Each row is a point. Each copy is the shape, with its points in the same order, turned, moved and blurred by noise. Is it also mirrored, or only turned?
In the rows, 128 means zero.

Shape:
[[102  77]
 [ 95 144]
 [123  58]
 [179 137]
 [171 182]
 [124  83]
 [224 118]
 [116  86]]
Copy 1:
[[ 92 144]
 [157 152]
 [ 71 131]
 [144  70]
 [193  78]
 [ 89 126]
 [121  29]
 [ 93 136]]
Copy 1 is: only turned
Copy 2, 8 rows:
[[120  87]
 [106 149]
 [133  68]
 [186 149]
 [188 190]
 [128 101]
 [232 137]
 [118  89]]
Copy 2 is: only turned
Copy 3:
[[187 135]
 [123 158]
 [201 112]
 [101  80]
 [ 69  94]
 [172 118]
 [118  33]
 [170 123]]
Copy 3 is: mirrored
Copy 4, 8 rows:
[[143  75]
 [170 141]
 [118  64]
 [ 86 153]
 [107 195]
 [126  88]
 [ 39 148]
 [133  90]]
Copy 4 is: mirrored

Shape (6 x 3):
[[ 52 126 107]
 [103  68 110]
 [ 80 148 160]
 [196 106 199]
 [132 147 173]
 [143 166  71]]
Copy 1 (6 x 3):
[[ 50 177 108]
 [ 57 102 115]
 [ 92 185 134]
 [178  96 181]
 [142 159 145]
 [137 144  44]]
Copy 1 is: only turned
Copy 2 (6 x 3):
[[127 214  95]
 [171 151  83]
 [ 77 175  98]
 [ 92  49 120]
 [ 79 127 117]
 [140 168 188]]
Copy 2 is: only turned

Shape, 10 rows:
[[176 144  87 124]
 [ 56 120 184 166]
 [175  86  97 128]
 [169 214 130  65]
 [169 229 141 161]
 [167 173 153  93]
 [134  88 136  86]
 [116 117 109 165]
 [ 45 130 146 150]
 [122 198 170  91]]
Copy 1, 10 rows:
[[157 122 153 165]
 [ 41 118 171  63]
 [124  99 126 180]
 [210 147 154  87]
 [182 106 232  85]
 [185 114 140  89]
 [109 131  95 133]
 [ 77 130 173 143]
 [ 44 157 174  78]
 [157 146 150  51]]
Copy 1 is: only turned
Copy 2:
[[ 89 153 106  60]
 [163 158 126 214]
 [ 96 133  61  84]
 [ 88 115 205  58]
 [ 75 213 188  99]
 [ 77 121 159  93]
 [118  88  93 116]
 [135 178  84 125]
 [185 156 124 172]
 [113 125 197 128]]
Copy 2 is: mirrored
Copy 3, 10 rows:
[[106  81 150 177]
 [136 209 156  88]
 [ 79  94  95 147]
 [189  52 190 159]
 [127 103 239 156]
 [153  75 172 129]
 [141 103  88 117]
 [ 95 160 129 148]
 [157 204 144 138]
 [203 107 186 124]]
Copy 3 is: only turned

Shape:
[[176 147 117 150 137 100]
 [ 86 146 142 147 133 131]
 [114  95 135 162 133  94]
 [ 84 107 128 198 105 107]
 [152  81  76  37  97 125]
 [241 150 173 160  44 154]
 [154 219  46  80 135 107]
 [155 205 122 168 136 163]
 [171 120 159 101  66  86]]
Copy 1, 9 rows:
[[157  95 113 143 149 179]
 [135 128 187 127 123 129]
 [ 91 103 142 135 119 144]
 [ 81  94 178 165 130 122]
 [169 105  63  64 150  64]
 [216  85  73 247 105 136]
 [218 128 134  96 237 158]
 [207  92 186 163 142 173]
 [148 146  65 168 130 109]]
Copy 1 is: mirrored
Copy 2, 9 rows:
[[130  99 151 117 165 162]
 [ 83 142 157 114  91 121]
 [ 98 127 164  65 145 124]
 [ 95 128 216  64 115 104]
 [125 146  79 125 198  49]
 [213   7 166 138 122 117]
 [ 98 164 149 224 188 150]
 [137 123 175 166  94 179]
 [116  50 131 120 160  85]]
Copy 2 is: mirrored

Shape (11 x 8):
[[160 158 124 140 144 113 118 100]
 [124 138 119 139 121  54 146 126]
 [127 123 129 153  92 101 150 122]
 [137 124 148  94 172 207 133 197]
 [171 137 160 145 107 180  98 100]
 [143 142  91 107 109 163 103  92]
 [139 110 121 120 131 100 159  67]
 [177 115 137 130 123 157  86  95]
 [165 105  90 171 118  99 132 100]
 [125 139 124 151 151 190 109  95]
 [ 89 102 161  88 184 194  87 197]]
Copy 1 (11 x 8):
[[137 101 142 172 130  99 116 120]
 [ 97 175 131 165 130  96 111 136]
 [120 142 123 137 115 107 107 168]
 [179  80 117 102 199 190 170 113]
 [157  50 123 145 106 133  99 143]
 [153  80 163 115 104  98 119 102]
 [145 146 166 150 129 103  68 130]
 [171  71 125 148  98 132  92 118]
 [167 142 123 158  98  69 107 144]
 [159  52 132 118 154  85 105 120]
 [153  81  69  82 201 185 150  79]]
Copy 1 is: only turned
Copy 2, 11 rows:
[[ 94 105 110 156  77 111  95 127]
 [129 131  93 135  81 162 123 138]
 [142  87 118 113  92 149 112 134]
 [117 126 150 142 192  32 103 158]
 [108  65 172 128  72  75  89 120]
 [ 70  99 161 125 109 124  83 103]
 [134  99 113 153  91 152  87  83]
 [ 93  76 165 143  87  79 107  96]
 [109  61 106 151  85 145 139 106]
 [ 89  78 112 108 117  71  65  96]
 [124 158 140  96 184  15 127 117]]
Copy 2 is: mirrored
Copy 3:
[[146 100 125 127 109 162  90 125]
 [132 142 171 106  92 136  94 160]
 [111 149 142 152  97 128  90 156]
 [133 125  94 165 111 141 220  68]
 [132  80  72 194 107 147 107 129]
 [114  79 135 177 159 158 108 121]
 [ 92 120 148 135  99 195  94 156]
 [112  59  95 169 106 148 109 125]
 [ 86 112 137 126  98 137  58 119]
 [117 107  69 153 156 167 120 115]
 [120 108  80 133 135 119 249 112]]
Copy 3 is: mirrored
Copy 4 (11 x 8):
[[156 149 149 139 112 116  70 110]
 [145 106 116  85 133  91  73  94]
 [179 111 108 112 143 124 103  93]
 [101 161 109 180  63 133 191 120]
 [179 171 137 181 120 172 104  91]
 [162 131 153 148 112 175  93 151]
 [182 150 155  73 127 123  98 119]
 [164 160 167 155 110 176  98  91]
 [187 100 175 119 132 113  90  90]
 [149 170 160 177 147 142 125 139]
 [ 45 163 114 166 103 158 189 108]]
Copy 4 is: only turned

Shape, 12 rows:
[[208 116 108 133 174 140 139 170 182]
 [ 95 104  88 167 112 175 137  76 159]
 [135 160 142 165 111  84 172 104 171]
 [ 81  87  85 200 117 101 143 112 125]
 [116 102  93 194 173  80 127 161 145]
 [ 97 193  93 126  77  60 185 180  92]
 [ 64  70 120 123 153 120 158 102  76]
 [189 181 201  90  62 143 102 157 180]
 [164  60  94  63 110 142 114 100  62]
 [145 151 188 186 101  62 144 103 164]
 [ 99 158 104 133 118 145 123  96  40]
 [162 181  92  71 150 129  68 137 164]]
Copy 1, 12 rows:
[[ 85 165 123 177  49 180 115 153 130]
 [122 113 181  85 111 139 193 121 169]
 [101 205 137 107 136 129 150  84 116]
 [ 93 116 169  88  84  79 189  87 115]
 [ 46 129 126 118  51 101 153  97 105]
 [ 85 153 150 172 170  41  93  57 120]
 [154  61 109 109 107  92 174  80 105]
 [121 205 125 121 180 157  57 202 122]
 [214  68 155 130  76 121  82 127 119]
 [ 95 216 130  69 138 127 137 102  70]
 [127  56 176 104 156 125 105  70 115]
 [ 94 134 112 118 101 162  40 131 193]]
Copy 1 is: mirrored
Copy 2, 12 rows:
[[108  53 176 115 153 193 134 129  88]
 [ 95 122 168 122 113 114 112 128 221]
 [133 122 166 173 109 141 166  50 151]
 [ 98 125 160 170 142  78 172 131 195]
 [130  64 145 163 193 112 188 127 153]
 [ 97 188 100 180 127 173 244  96 121]
 [107 145 139  89 113  44 186 139 145]
 [115 167 121 130 127 204  60  48  68]
 [115 197 178  72 142 109 123 200 105]
 [159 132 154 197 126 120 135  32 120]
 [145 186 104 128 101 116 167 168 165]
 [169 137 127  65 175 212 129 113 139]]
Copy 2 is: only turned
Copy 3, 12 rows:
[[147 199 195  88 114 182 108 114 157]
 [ 95 106 154 167 140  93 132  88 126]
 [102  97 114 118 122 144  97 142 204]
 [167 102 125 162 185  85 109  86 160]
 [179 174 121 122 174 119 112 102 192]
 [193  83 135 136 125  82  95 229 206]
 [172 111 100 173 179 115  89 130  77]
 [ 89 126 159   7  44 116  95 177 140]
 [210  93 160 129  89 139 108 117  35]
 [109  86  86  63 137 145  86 124 207]
 [175  79 103 147 124  94 175 166  98]
 [154 190 136 107  24 114 125 144 136]]
Copy 3 is: only turned
Copy 4, 12 rows:
[[114 186 148 161 101 183  99 195 153]
 [192 148  89 105 126  85 127 145  71]
 [155 167 106 127 125 116 159 105 185]
 [174  99  99  75  95 111 174 158 122]
 [129 101 104  94 104 168 161 181 152]
 [ 86 137 125  71  24 110 149  57 160]
 [103  87 147 106 120  76 178 150  75]
 [132 164 155 173 122 102  20  75 207]
 [127 119 247  95 128 103 107 147  76]
 [181 137 115 133 138 119 155  99 219]
 [137  82 156 111  96 118 142  74  72]
 [ 87 174 135 107 140 179  54 100 120]]
Copy 4 is: mirrored

Shape:
[[166  79 220 110 199 139 123 115 154 102 170]
 [148 197 150 158  69  95 148 132 229 194 154]
 [161 107 173  73 124  85 133 142 101 102 123]
 [118 105 202 112 110 153  94 139  94 145 139]
 [110 184  24  97  93 157 126  80  98  33 146]
 [177 200 103 137 146 164 103  86 112  76 173]
 [130  90 151 108 164  88 108 164  96 171 183]
 [171 132 105 183  81 135 184 162 179 159 147]
 [179 148  82 107 126 142  67  80  63  47 106]
 [158 166 118 119 118 138 126 189 171 163 140]
 [174 106 149 110 118 111 141 135  62 154 198]
 [174 118  86  91 135 162  75  46 141  83 141]
 [134 111 168 171  89  69 110 195 155 152 177]
 [112 176 129 183 115  98 146 126 168 177  93]]
Copy 1:
[[130 204 138  62  68 187  80 143 194  56 183]
 [ 89 117 154 139  11 166 167 144  79 124  96]
 [165 167 110 106 113 106 111 137 164 148 177]
 [154 142 158 128 125 195 101 122 188 151 180]
 [ 90  85 119 164 125  37 120  12 201  93 109]
 [ 98  98 101 158  89 102 141  93 208  40 152]
 [202 165 155  85 132 176 166 106 154  88 187]
 [107  85 185 109  78 134 128 160  84  97  98]
 [137 131  80 186 167  78  92 100 226  81 140]
 [ 96 148 171 148 104 144 156 136  99 103 165]
 [192 101 157  77 108 141 160 150 197 112 169]
 [125 161 140 178  95 101 103  94 249  65 107]
 [189 122 159 131  64 172 123 134  79 121 178]
 [ 96 119 100 139  95 180 143 119  75 133  80]]
Copy 1 is: only turned
Copy 2, 14 rows:
[[ 82 151  50 190 130  79  83  99 119 159  59]
 [107  89 211 116  80 174 146  30  89 170  86]
 [110 148 113 165 103  80 169 154  60 116  94]
 [ 93 157 111 165 149 147 155 163 126 159  69]
 [ 96 129 196 115 147 159  67 186  91   8 158]
 [ 62 101 143 160 158 177  71 131  76  45 111]
 [ 98 112  68 139 129 122 191 130 149 113  85]
 [135  85 152  62 135 146 130  57  69 156 117]
 [ 57 113 133 177 157 154  96 211  35  65 148]
 [ 82  99 176 133 167 122 187  63 110 127 122]
 [ 85 134  69 111 126 147 173 129  89  95  63]
 [ 14 127 138 135 120 132  54 173  92  92 157]
 [145  54 130 117 123 129 177 108 137 169  58]
 [164 104 168 154 122 187 139  63 115 158 157]]
Copy 2 is: only turned
